Each row is a point. The points of each table are mixes of a few directions, plus a little noise. How many directions does each table use, and how many do they share? Where both have some left over, give the other angles between the two spaces (their principal angles), to ten degrees, smallest first.

First, 4 rows:
0.4 -0.3
-5.8 7.5
2.8 -3.7
2.6 -3.4
Second:
-0.2 0.4
4.5 -6.1
-5.0 6.7
0.5 -0.8
Directions: first 1, second 1, shared 1

First (8 x 4):
2.7 3.2 -4.1 0.4
-0.9 -0.9 -7.3 -1.7
1.2 6.8 -2.0 4.5
1.1 -3.1 1.6 -2.9
-3.8 -8.3 -0.2 -4.8
-1.8 -3.4 11.4 0.5
3.8 6.6 1.2 3.7
-2.3 -1.0 -0.7 0.3
Second:
-8.4 0.9 4.9 -3.4
2.9 0.2 -1.6 0.5
8.9 -3.6 -5.8 6.9
0.9 -0.4 -0.5 0.7
4.5 -2.6 -3.0 4.5
-6.3 1.8 3.9 -3.9
-6.3 1.7 3.9 -3.8
4.0 2.2 -1.8 -1.5
Directions: first 3, second 2, shared 1; angles 80

First (7 x 6):
-9.2 -12.6 -4.7 0.0 0.2 -4.6
-3.8 -5.3 -2.0 0.0 0.1 -1.9
5.6 7.8 2.8 0.0 -0.1 2.8
0.4 0.6 0.3 0.0 0.0 0.2
4.7 6.5 2.4 0.0 -0.1 2.3
-3.6 -4.9 -1.8 0.0 0.1 -1.8
5.8 8.0 2.9 0.0 -0.1 2.9
Second (7 x 6):
-3.5 -4.8 -1.8 0.0 0.0 -1.6
2.2 3.4 1.2 0.1 0.2 1.4
-6.4 -8.8 -3.4 0.1 0.1 -3.1
-1.0 -1.5 -0.4 0.0 0.0 -0.6
7.1 9.9 3.6 0.0 -0.1 3.5
-5.8 -8.1 -3.1 0.0 0.2 -2.9
7.4 10.2 3.8 0.0 0.0 3.7
Directions: first 1, second 1, shared 1

First, 9 rows:
0.0 -1.7 -0.4 4.4 -6.2 3.4 4.8 7.5
0.8 -4.9 -6.4 -1.4 -0.3 -10.5 2.7 5.7
-3.0 3.5 -0.4 3.7 -0.9 4.4 -7.1 -5.9
-0.9 2.9 -2.9 7.1 0.4 7.9 -2.4 -5.5
-1.6 0.8 3.4 -4.1 1.2 -1.9 -3.4 -2.4
-5.6 -0.1 2.6 0.5 2.4 7.3 -3.0 -6.8
4.8 0.3 1.5 -4.3 1.0 -5.4 2.6 3.1
1.6 0.1 3.7 -4.4 5.1 1.5 2.9 -2.4
3.8 -1.0 -1.5 -1.2 -2.6 -6.1 3.3 6.6
Second:
-1.5 4.2 -1.4 -2.7 -6.3 4.6 -0.7 -2.1
-6.6 0.7 0.1 -2.7 7.4 -3.5 -5.9 3.1
6.4 -9.8 -0.8 0.0 7.0 -4.6 2.2 3.1
-2.7 2.2 1.3 -0.8 -4.9 3.2 -3.9 -2.8
1.6 2.4 -1.9 -2.0 -6.3 4.3 2.3 -1.8
4.1 1.0 7.4 13.8 -2.3 -2.0 5.5 -3.7
0.4 -3.3 -1.8 -3.1 5.0 -2.4 -0.9 2.8
-1.4 2.8 -2.7 -2.6 0.3 0.9 0.8 1.4
Directions: first 5, second 4, shared 1; angles 40, 80, 90

First (9 x 9):
-2.9 -0.7 -2.1 5.7 -2.8 -3.7 0.7 2.0 0.3
-2.3 2.2 3.0 2.7 9.1 1.6 0.2 1.8 0.7
1.3 -0.5 -5.2 -8.4 -7.3 0.3 -4.2 -2.5 -0.8
0.9 -0.8 3.7 4.9 0.8 1.8 5.6 -1.3 2.6
3.3 -2.1 4.4 5.0 0.5 -2.9 3.2 2.1 -3.0
0.5 2.5 5.1 0.6 7.2 -1.0 0.5 2.0 3.6
0.9 -1.0 -7.8 -10.2 -9.1 0.6 -6.4 -2.7 -3.6
2.2 -2.1 1.4 -1.5 4.5 9.8 2.0 -3.8 -7.7
-4.0 2.6 -2.3 1.5 -2.9 -6.3 -1.7 2.3 8.0
Second:
-7.8 0.9 -9.2 0.9 -7.3 0.1 -1.7 -1.9 5.2
6.2 -0.7 7.4 -0.8 5.8 -0.1 1.3 1.5 -4.2
4.7 -0.5 5.5 -0.5 4.3 -0.1 1.0 1.2 -3.1
-6.9 0.8 -8.2 0.8 -6.5 0.0 -1.6 -1.7 4.7
-7.3 0.9 -8.7 0.9 -6.8 0.1 -1.6 -1.8 4.8
-1.0 0.1 -1.3 0.1 -1.0 0.0 -0.3 -0.3 0.8
7.6 -0.9 9.0 -0.9 7.1 -0.1 1.6 1.8 -5.1
4.6 -0.5 5.5 -0.5 4.4 -0.1 1.1 1.1 -3.1
Directions: first 5, second 1, shared 1

First (11 x 12):
-3.3 3.4 5.0 1.4 -0.8 2.9 -1.9 -1.3 -2.3 -4.6 -0.4 -5.1
-0.4 0.4 0.6 0.1 -0.1 0.3 -0.2 -0.2 -0.3 -0.5 -0.1 -0.5
3.0 -3.1 -4.5 -1.2 0.7 -2.6 1.6 1.2 2.0 4.2 0.4 4.6
7.3 -7.6 -11.1 -3.1 1.7 -6.5 4.1 3.0 5.0 10.2 1.0 11.2
4.0 -4.1 -6.0 -1.6 0.9 -3.6 2.2 1.6 2.8 5.6 0.5 6.1
-1.4 1.5 2.2 0.6 -0.3 1.2 -0.8 -0.6 -1.0 -2.0 -0.2 -2.1
-0.3 0.3 0.4 0.1 0.0 0.2 -0.1 -0.1 -0.2 -0.4 0.0 -0.4
2.5 -2.6 -3.8 -1.1 0.6 -2.2 1.4 1.0 1.7 3.5 0.3 3.9
-3.0 3.1 4.6 1.3 -0.7 2.7 -1.7 -1.3 -2.1 -4.2 -0.4 -4.6
-9.6 9.9 14.6 3.9 -2.2 8.6 -5.4 -4.0 -6.6 -13.5 -1.3 -14.8
1.2 -1.3 -1.9 -0.5 0.3 -1.1 0.7 0.5 0.8 1.7 0.1 1.8
Second (8 x 12):
-8.9 5.0 9.3 3.5 -0.4 3.5 -2.0 -3.0 -5.6 -5.6 1.9 -11.6
-0.4 -0.9 -0.5 0.2 0.3 -1.0 0.6 0.3 -0.1 1.6 1.1 0.1
-7.4 -2.8 0.0 2.4 2.3 -4.7 3.7 -1.2 -3.6 7.4 6.7 -5.3
-1.1 -3.4 -3.3 0.3 1.6 -3.9 2.7 0.3 -0.1 6.4 3.5 1.0
4.9 6.6 4.9 -1.3 -3.4 7.7 -5.8 0.0 1.5 -12.5 -7.6 1.1
3.0 1.2 -0.2 -0.9 -1.0 1.9 -1.4 0.5 1.5 -2.8 -2.7 2.3
7.9 -2.7 -6.3 -3.1 -0.3 -1.2 0.4 2.2 4.6 1.8 -3.0 9.0
2.2 -2.9 -3.9 -1.0 0.8 -2.5 1.7 1.1 1.8 3.9 0.4 3.6
Directions: first 1, second 2, shared 1

First, 11 rows:
3.2 2.3 0.6 0.1 1.7 1.8 2.1 7.2 0.7 2.3 -4.8 -1.7 -4.1 -4.5
-4.0 -7.4 3.7 -0.1 0.2 8.3 3.2 -3.7 -2.4 -1.6 -2.0 7.7 1.9 6.3
-0.4 2.3 -4.3 -1.3 0.1 -8.3 -0.6 4.8 3.9 3.8 0.7 -2.5 -2.6 -5.4
-2.9 0.7 -4.4 -1.9 -0.3 -9.7 -1.9 1.6 2.5 2.5 4.6 -4.8 -3.1 -6.0
2.0 4.1 -4.8 0.3 0.4 -4.9 -2.3 -2.6 2.3 -1.0 -2.9 4.3 8.7 5.6
2.0 2.6 -2.9 0.8 -2.6 -1.8 -0.6 -1.9 5.2 0.7 -1.8 8.6 9.1 8.1
0.8 4.3 -2.5 -0.2 -0.1 -7.0 -4.8 -3.5 -1.2 -2.5 4.9 -7.0 0.9 -2.4
-7.0 -8.7 0.1 -2.0 6.4 4.8 2.6 -4.3 -7.1 -3.3 -5.7 3.7 0.6 2.1
-0.9 -3.6 3.8 0.2 -4.4 3.6 3.4 4.4 4.0 4.4 3.5 1.9 -5.6 -2.0
6.4 4.5 6.5 3.4 -3.1 7.3 -2.3 -2.7 -2.7 -3.5 3.7 -4.7 -0.2 1.6
0.6 -1.5 4.6 0.7 2.1 6.3 0.9 0.3 -5.3 -2.1 0.1 -5.5 -5.5 -3.6
Second:
1.4 0.1 5.1 0.9 -6.7 3.8 3.4 2.0 6.1 2.3 1.9 1.2 4.6 1.3
4.7 4.9 -1.1 2.5 -0.6 -0.7 -4.9 -4.7 -1.8 -3.1 3.2 0.8 1.4 5.1
3.0 4.4 -4.8 0.6 -0.5 -5.9 -3.7 0.3 2.8 1.8 1.8 1.8 -0.7 1.3
0.7 -0.1 -3.0 1.2 0.0 -0.9 -4.4 -6.2 -1.6 -1.6 3.8 7.0 -0.6 7.4
-4.5 -0.1 -4.1 -3.6 0.0 -10.1 2.0 4.0 5.0 3.1 -0.8 -4.2 3.7 -6.7
1.8 0.6 -5.5 1.6 3.9 -1.8 -5.9 -4.8 -4.6 -1.8 1.8 7.3 -6.3 6.1
-3.8 -4.6 3.6 -1.4 0.7 4.2 3.9 0.7 -1.7 -0.4 -2.3 -1.3 0.2 -2.2
0.4 -0.8 4.0 0.7 0.0 5.2 -0.3 -4.0 -3.4 -4.0 0.4 -2.5 2.7 2.0
-4.0 -4.2 1.1 -3.7 6.3 0.8 8.3 13.2 -1.3 4.3 -10.0 -8.0 -7.9 -14.8
0.9 0.2 4.6 0.6 -2.7 4.4 1.8 0.0 0.6 -0.7 0.2 -2.0 2.9 0.1
Directions: first 5, second 5, shared 4; angles 80
